Each row is a point. The points of each table are mixes of a few directions, plus a little noise. How many directions does each table use, and how many do they share? Where both have some left over, give the other angles between the two spaces (their principal angles), to ten degrees, smallest first.

First, 6 rows:
[[-0.11  0.44 -0.33]
 [ 0.00 -0.42  0.21]
 [-0.33  0.07 -0.39]
 [ 0.61  0.47  0.43]
 [-0.18 -0.19 -0.10]
 [ 0.01 -0.35  0.19]]
Second (7 x 3):
[[ 0.61 -0.34  0.25]
 [-0.83  0.46 -0.34]
 [ 0.27 -0.15  0.11]
 [ 0.01 -0.01  0.01]
 [ 0.21 -0.12  0.09]
 [-0.47  0.26 -0.19]
 [ 0.19 -0.11  0.08]]
Directions: first 2, second 1, shared 0; angles 30

First, 7 rows:
[[-0.08 -0.08 -0.11  0.09]
 [ 0.01 -0.03 -0.29  0.14]
 [-0.53 -0.47 -0.26  0.37]
 [-0.33 -0.25  0.11  0.09]
 [-0.18 -0.14  0.05  0.06]
 [ 0.76  0.67  0.36 -0.53]
 [ 0.35  0.30  0.13 -0.23]]
Second, 8 rows:
[[ 0.00  0.00  0.00  0.00]
 [ 0.03 -0.03 -0.04 -0.07]
 [ 0.13 -0.14 -0.18 -0.30]
 [-0.28  0.28  0.39  0.64]
 [-0.35  0.35  0.48  0.78]
 [ 0.37 -0.37 -0.50 -0.83]
 [ 0.02 -0.02 -0.02 -0.04]
 [ 0.08 -0.08 -0.11 -0.18]]
Directions: first 2, second 1, shared 0; angles 70

First, 8 rows:
[[ 0.06  0.48  0.14 -0.78 -0.54 -0.46  0.69  0.03]
 [ 0.00  0.37 -0.03 -0.45 -0.47 -0.22  0.27 -0.07]
 [-0.05  0.08 -0.18  0.08 -0.16  0.12 -0.26 -0.13]
 [-0.04 -0.07 -0.13  0.23  0.04  0.18 -0.30 -0.08]
 [-0.05  0.06 -0.19  0.13 -0.14  0.15 -0.31 -0.13]
 [-0.06 -0.03 -0.20  0.25 -0.04  0.21 -0.39 -0.13]
 [ 0.15 -0.74  0.64  0.29  1.11 -0.12  0.51  0.50]
 [-0.02 -0.16 -0.03  0.25  0.19  0.14 -0.20  0.00]]
Second:
[[ 0.27 -0.49  0.05 -0.24  0.00 -0.42  0.93 -0.22]
 [-0.08  0.02  0.29  0.04  0.61  0.52 -0.28  0.17]
 [ 0.06 -0.03 -0.22 -0.04 -0.47 -0.41  0.24 -0.13]
 [-0.14  0.33 -0.19  0.14 -0.32  0.01 -0.48  0.06]
 [-0.02  0.15 -0.29  0.03 -0.58 -0.35 -0.04 -0.09]
 [-0.15  0.33 -0.17  0.14 -0.28  0.05 -0.51  0.07]
 [ 0.06  0.05 -0.38 -0.03 -0.78 -0.60  0.23 -0.18]
 [ 0.06 -0.15  0.15 -0.06  0.29  0.11  0.17  0.01]
 [ 0.01 -0.19  0.46 -0.04  0.91  0.58 -0.01  0.15]
 [-0.06  0.00  0.30  0.04  0.62  0.51 -0.25  0.16]]
Directions: first 2, second 2, shared 0; angles 30, 50

First, 7 rows:
[[-0.37  0.13 -0.43  0.01 -0.13 -0.04 -0.30  0.20 -0.25]
 [-0.25 -0.15 -0.38 -0.16 -0.03  0.09 -0.41 -0.47 -0.32]
 [-0.12  0.15  0.11  0.10 -0.01  0.40 -0.27 -0.44  0.42]
 [ 0.87 -0.53  0.04 -0.10  0.64  0.11  0.17  0.25 -0.01]
 [-0.14  0.37  0.39  0.42 -0.56 -0.60  0.61  0.36 -0.12]
 [ 0.18 -0.24 -0.28 -0.08  0.26  0.08 -0.20  0.09 -0.19]
 [-0.17  0.26  0.55 -0.21 -0.15 -0.04  0.41  0.00  0.45]]
Second (8 x 9):
[[ 0.02  0.10  0.06 -0.02 -0.09 -0.44 -0.28 -0.16  0.19]
 [ 0.35 -0.16 -0.09 -0.07  0.58  0.73  0.28  0.84  0.18]
 [ 0.14  0.19  0.11 -0.07 -0.04 -0.76 -0.52 -0.13  0.45]
 [ 0.07 -0.02 -0.01 -0.02  0.10  0.08  0.02  0.14  0.06]
 [ 0.16 -0.15 -0.09 -0.02  0.35  0.67  0.33  0.52 -0.04]
 [ 0.08 -0.06 -0.03 -0.01  0.16  0.26  0.12  0.23  0.01]
 [-0.30  0.01  0.01  0.08 -0.37 -0.12  0.06 -0.50 -0.34]
 [-0.52  0.07  0.04  0.13 -0.68 -0.41 -0.01 -0.94 -0.51]]
Directions: first 5, second 2, shared 1; angles 80

First:
[[ 0.05 -0.50 -0.35  0.73 -0.23  0.13  0.47 -0.30 -0.16  0.06  0.12]
 [-0.05  0.17  0.16 -0.02 -0.19 -0.05  0.28 -0.18  0.03 -0.08  0.05]
 [ 0.03  0.31  0.06 -0.07 -0.24 -0.04  0.41 -0.11 -0.16 -0.18  0.15]
 [ 0.17 -0.15 -0.28  0.36 -0.01 -0.02 -0.01  0.29 -0.11  0.03 -0.20]
 [ 0.29 -0.50 -0.03 -0.60  0.23 -0.68 -1.38  0.21  0.07 -0.15 -0.70]
 [-0.02  0.39  0.07  0.09 -0.03  0.06  0.20  0.33  0.09  0.04 -0.13]
 [-0.17  0.29  0.32  0.17 -0.16  0.03  0.26  0.02  0.33  0.09 -0.22]
 [-0.53  0.15  0.24 -0.46  0.74  0.78 -0.14 -0.05  0.22  0.46  0.81]
 [ 0.19 -0.18 -0.17 -0.19 -0.11 -0.23 -0.07 -0.21 -0.31 -0.25  0.12]]
Second, 11 rows:
[[ 0.19  0.57  0.32  0.05 -0.10 -0.01  0.07  0.55  0.39  0.44 -0.41]
 [ 0.06  0.26 -0.20 -0.41 -0.06 -0.14  0.27 -0.10  0.34 -0.21  0.15]
 [ 0.13  0.27  0.32 -0.16 -0.17 -0.03  0.13 -0.10 -0.07  0.20  0.09]
 [ 0.40 -0.19  0.21 -0.16 -0.16 -0.12 -0.17 -0.30 -0.21  0.45  0.15]
 [-0.03 -0.04 -0.20  0.13  0.04  0.09  0.18  0.03  0.16  0.02  0.06]
 [ 0.15  0.34 -0.25 -0.59 -0.12 -0.19  0.40 -0.20  0.45 -0.19  0.27]
 [-0.49 -0.39 -0.09  0.82  0.22  0.43  0.02  0.11 -0.38 -0.14 -0.02]
 [-0.42  0.36  0.49 -0.32 -0.03 -0.13 -0.19 -0.10 -0.50 -0.66 -0.05]
 [ 0.28 -0.21  0.02 -0.39 -0.07 -0.25 -0.27 -0.30 -0.13  0.06  0.12]
 [ 0.10 -1.25 -0.84  1.00  0.43  0.28 -0.49  0.30  0.13  0.46 -0.26]
 [-0.38  0.29  0.22  0.03  0.03  0.06  0.04  0.11 -0.18 -0.42 -0.09]]
Directions: first 5, second 5, shared 3; angles 80, 90

First, 9 rows:
[[ 0.12  0.24 -0.58 -0.15 -0.31  0.07  0.12  0.42 -0.11 -0.04  0.13  0.65]
 [ 0.15 -0.19  0.43  0.16  0.36  0.16 -0.46  0.31 -0.55  0.17  0.05 -1.04]
 [ 0.14  0.11 -0.25 -0.09 -0.38  0.03  0.45  0.30  0.38  0.00 -0.21  0.25]
 [ 0.11 -0.31  0.16  0.22  0.17 -0.14 -0.15  0.00 -0.07  0.21  0.13 -0.33]
 [ 0.24 -0.09  0.26 -0.73  0.06 -0.01  0.39 -0.14  0.07 -0.16  0.20  1.03]
 [-0.34  0.01  0.41 -0.18 -0.14 -0.06  0.16 -0.87  0.52  0.01 -0.06  0.07]
 [-0.25  0.16 -0.08  0.57  0.63  0.03 -0.33  0.18 -0.29 -0.52 -0.53 -0.65]
 [-0.19  0.26 -0.20 -0.17 -0.52  0.11  0.01 -0.23  0.14  0.19  0.17  0.20]
 [ 0.02 -0.19 -0.15  0.37  0.12 -0.18 -0.19  0.04 -0.09  0.15  0.12 -0.19]]
Second (11 x 12):
[[-0.35 -0.39 -0.34 -0.13  0.66 -0.47  0.07  0.04  0.60 -0.10 -0.02 -0.07]
 [ 0.00  0.26  0.28 -0.05 -0.50  0.35 -0.11  0.15 -0.40  0.12  0.10  0.03]
 [ 0.53  0.45  0.36  0.23 -0.72  0.51 -0.03 -0.16 -0.70  0.07 -0.02  0.08]
 [ 0.34  0.66  0.63  0.06 -1.17  0.82 -0.18  0.13 -1.00  0.21  0.13  0.09]
 [-0.19 -0.31 -0.31 -0.05  0.55 -0.39  0.07 -0.04  0.48 -0.10 -0.04 -0.05]
 [ 0.23 -0.10 -0.16  0.17  0.25 -0.17  0.11 -0.25  0.15 -0.10 -0.11  0.00]
 [-0.28 -0.29 -0.26 -0.11  0.50 -0.36  0.04  0.04  0.46 -0.06 -0.02 -0.05]
 [ 0.15  0.00 -0.04  0.10  0.04 -0.02  0.05 -0.14  0.00 -0.04 -0.06  0.01]
 [ 0.29  0.29  0.24  0.11 -0.49  0.34 -0.04 -0.05 -0.46  0.06  0.01  0.05]
 [-0.13 -0.14 -0.11 -0.04  0.23 -0.16  0.02  0.02  0.21 -0.04 -0.01 -0.02]
 [-0.63 -0.42 -0.31 -0.30  0.65 -0.46 -0.01  0.26  0.66 -0.03  0.06 -0.08]]
Directions: first 6, second 2, shared 0; angles 30, 90

First, 9 rows:
[[ 0.18 -0.08 -0.28  0.24 -0.30  0.32 -0.08  0.05  0.52  0.41 -0.20  0.11
   0.24 -0.16 -0.03 -0.10  0.02 -0.40]
 [ 0.15 -0.07 -0.23  0.21 -0.25  0.27 -0.07  0.04  0.42  0.34 -0.16  0.10
   0.20 -0.14 -0.02 -0.07  0.01 -0.33]
 [-0.03  0.01  0.04 -0.05  0.06 -0.05  0.02 -0.01 -0.09 -0.06  0.04 -0.01
  -0.06  0.03  0.01  0.01  0.00  0.07]
 [ 0.10 -0.05 -0.15  0.13 -0.16  0.17 -0.04  0.02  0.27  0.21 -0.11  0.07
   0.12 -0.09 -0.03 -0.06  0.01 -0.22]
 [ 0.13 -0.07 -0.19  0.17 -0.20  0.23 -0.06  0.03  0.36  0.28 -0.13  0.07
   0.17 -0.12 -0.01 -0.08  0.00 -0.28]
 [ 0.14 -0.06 -0.22  0.17 -0.23  0.25 -0.06  0.02  0.38  0.31 -0.14  0.09
   0.17 -0.12 -0.02 -0.08  0.00 -0.29]
 [ 0.09 -0.05 -0.14  0.13 -0.16  0.16 -0.04  0.02  0.26  0.21 -0.09  0.06
   0.13 -0.08 -0.01 -0.05  0.01 -0.21]
 [-0.16  0.07  0.25 -0.22  0.27 -0.29  0.07 -0.05 -0.46 -0.37  0.17 -0.09
  -0.21  0.14  0.02  0.09 -0.01  0.35]
 [-0.61  0.28  0.89 -0.79  0.99 -1.06  0.27 -0.14 -1.68 -1.31  0.61 -0.36
  -0.79  0.51  0.08  0.33 -0.04  1.31]]
Second (10 x 18):
[[-0.50 -0.26 -0.03  0.33 -0.14 -0.06  0.16 -0.30  0.43  0.41 -0.34 -0.41
  -0.19 -0.57  0.09  0.09 -0.05 -0.31]
 [-0.11  0.14  0.24  0.32  0.00  0.32  0.25  0.26  0.73  0.69 -0.56 -0.55
   0.23 -0.33  0.09 -0.36  0.56 -0.10]
 [-0.50 -0.33 -0.51  0.23  0.35  0.54  0.17  0.11  0.48 -0.12 -0.76  0.49
   0.17  0.17  0.09  0.46 -0.65 -0.30]
 [ 0.26  0.12  0.31  0.09  0.36 -0.25 -0.11 -0.21 -0.13 -0.12  0.71 -0.31
  -0.19  0.21 -0.21 -0.29  0.56  0.04]
 [-0.18 -0.14 -0.05 -0.22 -0.29 -0.12  0.12 -0.08 -0.22 -0.06 -0.27  0.01
  -0.16 -0.18  0.25  0.12 -0.44  0.31]
 [-0.11 -0.38 -0.22  0.09  0.25 -0.22 -0.11 -0.55 -0.18 -0.41  0.47  0.16
  -0.40  0.17 -0.08  0.23 -0.37 -0.14]
 [-0.20  0.22  0.02 -0.11  0.53 -0.03 -0.09  0.29 -0.35 -0.49  0.10  0.37
   0.16  0.39 -0.24  0.37  0.01 -0.11]
 [ 0.75  0.11 -0.09  0.05 -0.39  0.49 -0.04  0.27  0.49  0.47 -0.13  0.03
   0.36  0.11  0.10 -0.58  0.27  0.11]
 [ 0.29  0.19  0.24 -0.43  0.04 -0.23 -0.02  0.09 -0.63 -0.40  0.32  0.07
  -0.11  0.32  0.07 -0.12  0.00  0.60]
 [ 0.31  0.34  0.08 -0.36 -0.70 -0.45 -0.34  0.12 -0.64  0.02  0.45  0.15
   0.12 -0.29 -0.17  0.07  0.11 -0.11]]
Directions: first 1, second 6, shared 1

First, 10 rows:
[[ 0.00 -0.21 -0.27  0.28 -0.01 -0.01  0.22 -0.11  0.62  0.48  0.11  0.06
  -0.23  0.19 -0.06 -0.09 -0.25 -0.11  0.08  0.11]
 [ 0.25  0.41  0.40 -0.16  0.19 -0.13 -0.22 -0.25 -0.32 -0.71  0.52 -0.14
  -0.22 -0.02 -0.50  0.19 -0.05  0.31 -0.09  0.01]
 [-0.21 -0.03 -0.09  0.42  0.17  0.03  0.17  0.36  0.63  0.46  0.25 -0.10
  -0.28  0.33 -0.23 -0.24 -0.13 -0.38 -0.03  0.16]
 [ 0.02 -0.44 -0.37 -0.04 -0.40  0.12  0.15 -0.10  0.09  0.53 -0.73  0.05
   0.39 -0.10  0.68 -0.08  0.11 -0.02  0.16 -0.18]
 [ 0.32 -0.17 -0.05 -0.38 -0.34  0.00 -0.09 -0.54 -0.50 -0.25 -0.43  0.13
   0.36 -0.34  0.43  0.23  0.11  0.47  0.12 -0.22]
 [-0.46  0.04 -0.20  0.27  0.38 -0.05  0.27  0.37  0.59  0.37  0.48  0.35
  -0.45  0.23 -0.42 -0.17 -0.36 -0.49 -0.06  0.40]
 [ 0.04  0.14  0.28 -0.37 -0.12  0.07 -0.29  0.13 -0.86 -0.51 -0.43 -0.09
   0.47 -0.30  0.34  0.12  0.43  0.21 -0.06 -0.27]
 [ 0.35 -0.09  0.12  0.06 -0.30  0.07 -0.21 -0.13 -0.18 -0.05 -0.40 -0.53
   0.31 -0.01  0.36  0.03  0.34  0.22  0.09 -0.37]
 [-0.46  0.52  0.23  0.17  0.70 -0.12  0.07  0.48  0.30 -0.23  1.03  0.25
  -0.66  0.27 -0.94 -0.09 -0.35 -0.42 -0.26  0.49]
 [ 0.13 -0.13 -0.05 -0.23 -0.24  0.02 -0.04 -0.18 -0.33 -0.06 -0.43  0.05
   0.33 -0.22  0.38  0.10  0.15  0.18  0.07 -0.15]]
Second, 11 rows:
[[ 0.33 -0.09  0.40  0.19  0.10  0.02 -0.44  0.12 -0.37  0.27 -0.31  0.38
   0.46  0.08  0.14 -0.05  0.05 -0.08 -0.45  0.08]
 [-0.14  0.26 -0.32  0.60  0.51 -0.48  0.11 -0.12  0.12 -0.30  0.00 -0.26
   0.48  0.42  0.07 -0.43 -0.08 -0.01 -0.46 -0.33]
 [ 0.49 -0.02 -0.27  0.31  0.18  0.48  0.23  0.05  0.17 -0.14  0.21  0.16
  -0.91 -0.04 -0.13 -0.07  0.40 -0.23  0.86 -0.15]
 [-0.07 -0.25  0.05 -0.12 -0.12 -0.29 -0.60 -0.09 -0.02  0.31 -0.41  0.38
   0.74  0.07  0.41  0.02  0.02  0.49 -0.68  0.18]
 [-0.18  0.12 -0.45 -0.44 -0.54 -0.12  0.59 -0.02  0.43  0.01  0.18 -0.47
  -0.04 -0.14  0.04  0.00  0.00  0.15  0.51  0.04]
 [ 0.30 -0.15 -0.25 -0.19 -0.28  0.42  0.20  0.05  0.25  0.07  0.12  0.12
  -0.74 -0.22 -0.03  0.13  0.30  0.01  0.84  0.09]
 [ 0.07  0.00 -0.12 -0.27 -0.30  0.22  0.36  0.05  0.14  0.03  0.16 -0.15
  -0.45 -0.20 -0.10  0.11  0.08 -0.09  0.60  0.04]
 [ 0.30 -0.10 -0.08 -0.27 -0.38  0.35  0.21  0.09  0.11  0.19  0.07  0.05
  -0.46 -0.22 -0.03  0.13  0.22 -0.07  0.67  0.10]
 [-0.55 -0.17 -0.14 -0.36 -0.07 -0.06 -0.20 -0.22  0.24 -0.16  0.07 -0.02
  -0.23 -0.12  0.01  0.24 -0.12  0.39 -0.11  0.11]
 [-0.70  0.23  0.45  0.05  0.43 -0.37 -0.13 -0.08 -0.37 -0.34  0.08 -0.34
   0.46  0.12 -0.26  0.05 -0.59 -0.17 -0.91 -0.08]
 [ 0.14  0.17  0.69  0.51  0.52 -0.17 -0.34  0.13 -0.68  0.01 -0.20  0.13
   0.68  0.24 -0.09 -0.16 -0.25 -0.45 -0.86 -0.11]]
Directions: first 4, second 5, shared 0; angles 40, 60, 60, 90

First (11 x 24):
[[ 0.07 -0.10  0.18  0.24  0.46  0.06 -0.13  0.06  0.51  0.01 -0.03 -0.14
  -0.11 -0.05  0.29 -0.45 -0.03  0.01  0.05  0.27 -0.08 -0.11  0.11 -0.25]
 [-0.01  0.04 -0.04 -0.05 -0.10 -0.02  0.03 -0.01 -0.12  0.00  0.00  0.02
   0.02 -0.01 -0.07  0.09  0.00  0.00 -0.02 -0.06  0.02  0.02 -0.03  0.06]
 [-0.02  0.03 -0.08 -0.08 -0.17 -0.03  0.05 -0.01 -0.18 -0.01  0.00  0.05
   0.04  0.00 -0.11  0.16  0.02 -0.01 -0.02 -0.09  0.03  0.04 -0.05  0.08]
 [ 0.02 -0.03  0.05  0.06  0.12  0.01 -0.04  0.01  0.13  0.00  0.01 -0.03
  -0.03 -0.01  0.06 -0.11 -0.01  0.00  0.01  0.07 -0.01 -0.03  0.02 -0.05]
 [ 0.13 -0.25  0.48  0.55  1.12  0.12 -0.30  0.15  1.21  0.02 -0.04 -0.31
  -0.22 -0.10  0.70 -1.04 -0.09 -0.01  0.11  0.62 -0.17 -0.26  0.28 -0.57]
 [-0.10  0.20 -0.39 -0.43 -0.89 -0.09  0.24 -0.10 -0.97 -0.02  0.04  0.24
   0.17  0.08 -0.57  0.83  0.08  0.00 -0.08 -0.49  0.14  0.20 -0.22  0.46]
 [-0.10  0.18 -0.35 -0.42 -0.84 -0.09  0.23 -0.10 -0.92 -0.01  0.03  0.24
   0.16  0.08 -0.53  0.79  0.07  0.00 -0.09 -0.46  0.14  0.19 -0.21  0.45]
 [ 0.13 -0.24  0.44  0.50  1.06  0.10 -0.29  0.14  1.15  0.01 -0.02 -0.30
  -0.22 -0.09  0.67 -0.98 -0.10 -0.01  0.10  0.58 -0.18 -0.24  0.26 -0.54]
 [-0.12  0.24 -0.42 -0.50 -0.99 -0.10  0.27 -0.13 -1.10 -0.02  0.03  0.29
   0.20  0.09 -0.64  0.93  0.06  0.00 -0.09 -0.54  0.16  0.23 -0.26  0.54]
 [ 0.07 -0.12  0.20  0.25  0.50  0.05 -0.15  0.06  0.55  0.01 -0.02 -0.14
  -0.11 -0.05  0.31 -0.46 -0.03  0.01  0.06  0.27 -0.09 -0.12  0.11 -0.25]
 [-0.02  0.05 -0.10 -0.12 -0.24 -0.02  0.08 -0.03 -0.28  0.00  0.00  0.07
   0.04  0.02 -0.15  0.23  0.02  0.00 -0.03 -0.13  0.03  0.05 -0.06  0.12]]
Second, 9 rows:
[[-0.11 -1.08 -0.12 -0.21 -0.54  0.06 -0.83  0.10 -0.18  0.40  0.12  0.13
   0.83  0.26  0.25 -0.45  1.24  0.47 -0.39  0.72  0.82 -0.78 -0.43  0.13]
 [ 0.30  0.15  0.19  0.45  0.53  0.11 -0.32  0.15  0.55 -0.30 -0.14 -0.20
  -0.26 -0.28 -0.18 -0.37 -0.36 -0.07 -0.27  0.28 -0.61 -0.08  0.38 -0.27]
 [-0.12  0.18  0.06  0.09 -0.41  0.11 -0.13  0.21 -0.30 -0.28  0.12  0.10
   0.17  0.23 -0.44  0.36  0.10 -0.23 -0.22 -0.29 -0.01 -0.35  0.23  0.17]
 [-0.07 -0.02 -0.09 -0.12 -0.40  0.01 -0.04  0.03 -0.36 -0.03  0.05  0.11
   0.18  0.11 -0.23  0.27  0.18 -0.01 -0.12 -0.13  0.12 -0.11 -0.06  0.18]
 [ 0.04  0.15 -0.06 -0.07  0.03 -0.05  0.19 -0.08 -0.08  0.01 -0.05  0.01
  -0.13 -0.10 -0.05  0.12 -0.20  0.00  0.08 -0.12 -0.11  0.25 -0.03  0.02]
 [ 0.04  0.28 -0.22 -0.29 -0.01 -0.18  0.53 -0.28 -0.26  0.14 -0.10  0.04
  -0.27 -0.20  0.04  0.31 -0.39  0.06  0.30 -0.27 -0.10  0.66 -0.22  0.09]
 [ 0.15  0.28 -0.14 -0.02 -0.23 -0.01  0.03  0.00 -0.31 -0.20 -0.10  0.05
  -0.09 -0.18 -0.50  0.36 -0.26 -0.04 -0.21 -0.18 -0.35  0.17  0.08  0.15]
 [-0.14  0.05  0.50  0.51  0.48  0.21 -0.20  0.32  0.68 -0.26  0.18 -0.15
  -0.02  0.32  0.23 -0.39  0.03 -0.35  0.04  0.03 -0.01 -0.57  0.48 -0.30]
 [-0.07  0.03 -0.09 -0.33  0.55 -0.27  0.78 -0.44  0.26  0.52 -0.06 -0.08
  -0.40 -0.15  0.88 -0.20 -0.34  0.17  0.80 -0.05  0.25  0.82 -0.43 -0.18]]
Directions: first 1, second 4, shared 1
